Each point is reached from the start by the listed moves, each made once or not at all, plus a little noise. Is the number of moves made odd or even? Then give how often each move was made.
In the rows, zero is written as 128.

Moves:
(1): [148 188 142]
(2): [121 156 110]
(3): [ 64 141 173]
Start: [134 114 129]
Points:
[135 113 128] -> even (0, 0, 0)
[ 83 217 171] -> odd (1, 1, 1)
[156 174 145] -> odd (1, 0, 0)
[128 142 111] -> odd (0, 1, 0)

Moves:
(1): [137 163 143 174 122]
(2): [150 146 171  96 140]
(3): [134  84 169 148 131]
(4): [ 45 132 134 121  78]
Start: [135 172 113 132 139]
Points:
[147 162 167 199 133] -> even (1, 0, 1, 0)
[ 79 146 201 109 107] -> odd (0, 1, 1, 1)

Moves:
(1): [170 104 142 137 117 125 126 127]
(2): [141 156 131 155 144 145  84  88]
(3): [121 133 169 155 147 149 158 122]
(4): [128 110 113 150 139 108 135 104]
(5): [126  99 127 133 161 149 112 167]
(6): [135 106 117 106 133 155 170 106]
(7): [155 162  82 161 143 131 159 161]
(8): [123 112 113 146  82 138 136 128]
Start: [117 135 134 109 120 145 123 109]
Points:
[178  82 116 175 137 222 216 156] -> even (1, 0, 1, 0, 1, 1, 1, 1)
[125 150 163 186 168 160 114  39] -> odd (0, 1, 1, 1, 0, 0, 0, 0)
[186 143 116 244 127 172 154  70] -> even (1, 1, 1, 1, 0, 0, 1, 1)
[151 168 107 189 129 221 189  76] -> odd (0, 1, 1, 0, 0, 1, 1, 1)

Moves:
(1): [143  81 113  99 147 127 127 132 178 114 125 123]
(2): [168 165 161 112 156 123 191 166 132 144 101 142]
(3): [116 134 140 104 120 145  92 129 146 137 149 153]
(4): [143  98 102 200 133 124 136 111 115 101 135 155]
(5): [ 92 129 151 143 171 103 145  76 140 109 127 182]
(6): [112 143  62 155 126 179 172 112 125 172 145 132]
(7): [105  96 151 141  98 144 148 142 114 115 120 134]
(8): [120 114 133 158 136 104 128 167 124 174 154 128]
(9): [111 160 101 126 111 107 154 143 152 130 120 155]
(10): [148 113 132 119  87 104 160  89 113 148 129 131]
(11): [147 134  75  95 126 139 134 158  74 101 170 187]
Start: [108 118 113 128 105 129 113 114 111 123 137  93]
Points:
[159  99  92 163 105 146 212 181  34  71 152 198] -> even (0, 1, 0, 1, 0, 0, 1, 0, 0, 0, 1)
[120 147 184  95 127  91 190  60 131 149 128 191] -> even (0, 1, 1, 0, 1, 0, 0, 0, 0, 1, 0)
[ 54 126 130 138  89  51 152  78 147 179 176 203] -> odd (0, 0, 1, 0, 1, 0, 0, 1, 1, 1, 0)
[139  75  64 138 107 116 198 238 123 115 188 246] -> even (1, 1, 1, 1, 0, 0, 1, 1, 1, 0, 1)
[103 121  96 149  53  59 173 127 118 194 154 121] -> odd (0, 0, 0, 0, 0, 0, 0, 1, 1, 1, 0)

Moves:
(1): [145 130 125 137 124 144 117 114 123 116 117 123 120 112 137 120 125]
(2): [133 133 108 120 124 135 122 114 112 128 128 142 155 110 139 118 120]
(3): [132 121 119 141 121 144 115 133 113 123 131 131 154 122 114 119 145]
(4): [100 124 109 168 132 113 120 136 127 130 107 179 150 102 151 139 136]
(5): [126 133 152 112 128 136 100 108 129 134 129 116 116 136 107 120 130]
(6): [108 116 108 147 107 131 150 113 157 166 145 142 154 142 120 107 133]
(7): [131 153 135 130 178 154 143 138 129 115 115 134 115 145 118 126 122]
(8): [130 125 114 130 142 132 123 147 131 132 114 148 130 124 128 125 115]
(9): [130 115 133 130 114 134 138 123 148 157 156 119 140 134 126 142 122]
(10): [120 129 126 136 138 124 117 137 132 153 147 100 107 142 123 128 143]
(11): [141 123 130 118 130 125 128 117 131 124 152 127 119 139 116 127 127]
(12): [124  83 117 129 120 109 143 116 127 159 112 133 140 128 138 152 138]
(13): [110 112 109 120 139 144 150 116 151 119 137 124 150 155 130 140 105]
(14): [152 155 125 119 141 137 103 114 140 111 127 122 162 131 127 108 131]
Start: [147 139 151 137 134 142 102  85 129 134 127 140 120 120 155 115 135]
Points:
[183 140 156 106 143 197  70   7 181 126 178 104 157 160 129 101 107] -> even (1, 0, 0, 0, 1, 0, 0, 0, 1, 0, 1, 0, 1, 1)
[135 137 155 145 175 183 108  70 189 217 190 129 106 185  98  92 134] -> odd (0, 0, 0, 0, 1, 1, 1, 1, 1, 1, 1, 0, 0, 0)
[106 102  75 165 199 165 137  83 137 148  70 234 193 115 192 146 106] -> even (0, 1, 0, 1, 0, 0, 1, 1, 0, 0, 0, 1, 1, 0)
[164 140 108 165 176 228 112  38 203 165 201 109 190 189 113  80 136] -> odd (1, 0, 1, 0, 0, 1, 1, 0, 1, 1, 1, 0, 1, 1)

Moves:
(1): [125 130 116 122 105 138  90 118 122 123 118 115 117 108 154 143 146 126
 120 121 126]
(2): [127  92 146 128 107 100 148 114 149 121  97  81 125 147 127 160 171  88
 101 101  99]
(3): [130 113 102 132 109 116 143 107 128 129  98 139 142 118 123 136 115 135
  97 135 104]
(4): [103 157 144 128 125 148 155 133 105 122 118 121 136 132  83 142 157 122
 104 107 131]
(5): [113 105 110 146 103 150 146 149 130 129 121 115 130 132 153  99 146 147
 160 126 159]
(6): [143 161 166 141 104 133 139 137  78 106 104 159 137 148 151 133 128 142
 148 126  89]
(7): [139 140  70 105 126 132 124 139  98 131 166 127 128 133 120 137 151 126
 132 121 115]
(8): [164 166 147 119 136 131 101 121 108 142 114 146 142 132 119 105 126 114
 137 138 159]
(9): [134 143 141 128 117 125 140 112 148 130 152 140 128 130 122 103 142 123
 127 132 108]
(10): [115 130 106  86 115 137 140 113 132  94  87  94 174 129 137 128 132 172
 110 123 117]
(11): [111 139 120 109 145 165 161 134 111 139 132 119 125 140 140 127 118 120
 134 130 131]
(12): [108 137 129  87 141 123 137 116 151 122 128  98 135 139 107 129 156 147
 161 177 147]
(13): [134 150 154  54  92 138 127 148 136 141 138 150 169 110 131 125 133 135
 130 125 111]
(14): [117 121 123 139 160 137 116 142 148 149 109 133 132 128 131 135 145 120
 123 140 110]
(15): [ 92 134 151 151 106 119  68 101 133 144 155 153  89 143 122 137  92 114
 110 103 117]
(16): [136 133 137 157 147 149 109 129 122 151 108  97  87 119 117  99 130 125
 159 164 115]
(17): [129 129 142 144 128 118 126 149 117 124 118 143 100 129 136 122 132 161
 118 137 131]
(18): [135 132 142 130 133 159 111 109 113 130 146 143 159 136 103 120 126 142
 108 119 143]
(19): [136 139 102 124 136 132 137 123 136 160 119 150 108 117 128 132 113 132
 130 117 131]
(20): [ 89 120  65 131 123  72 125  95  98 194 122 166 155  93 158 172 129 127
 157 112 133]
Start: [121 114 149 163 106 100  94 151 129 119 121 122 128 128 111 110 116 138
 145 127 135]
Points:
[ 97 186 160  86  46 199  27 140  61 167  51 127 112 152 145 146 168 179
 104  95   7] -> odd (1, 1, 0, 0, 0, 1, 1, 0, 0, 1, 1, 0, 1, 1, 1, 1, 1, 1, 1, 0)
[169 117  93 203  77 153  48 123 109 203  55 115  92 121 110  67 229 146
 119 145 105] -> even (1, 1, 1, 0, 1, 0, 1, 1, 1, 0, 0, 0, 0, 1, 0, 1, 1, 1, 1, 0)
[ 64 226  82  89 168 161 100 110  37 203  87 114 189 128  49  95 222 201
 180 195 138] -> even (0, 0, 0, 1, 0, 0, 1, 1, 1, 1, 1, 1, 0, 1, 0, 1, 1, 1, 0, 1)
[121 148 187 135  73 117 185 101 104 130  58 139 129 181  97 118 166 173
 118 148  70] -> odd (0, 1, 1, 0, 0, 1, 0, 0, 1, 0, 1, 1, 0, 0, 0, 0, 1, 1, 1, 0)
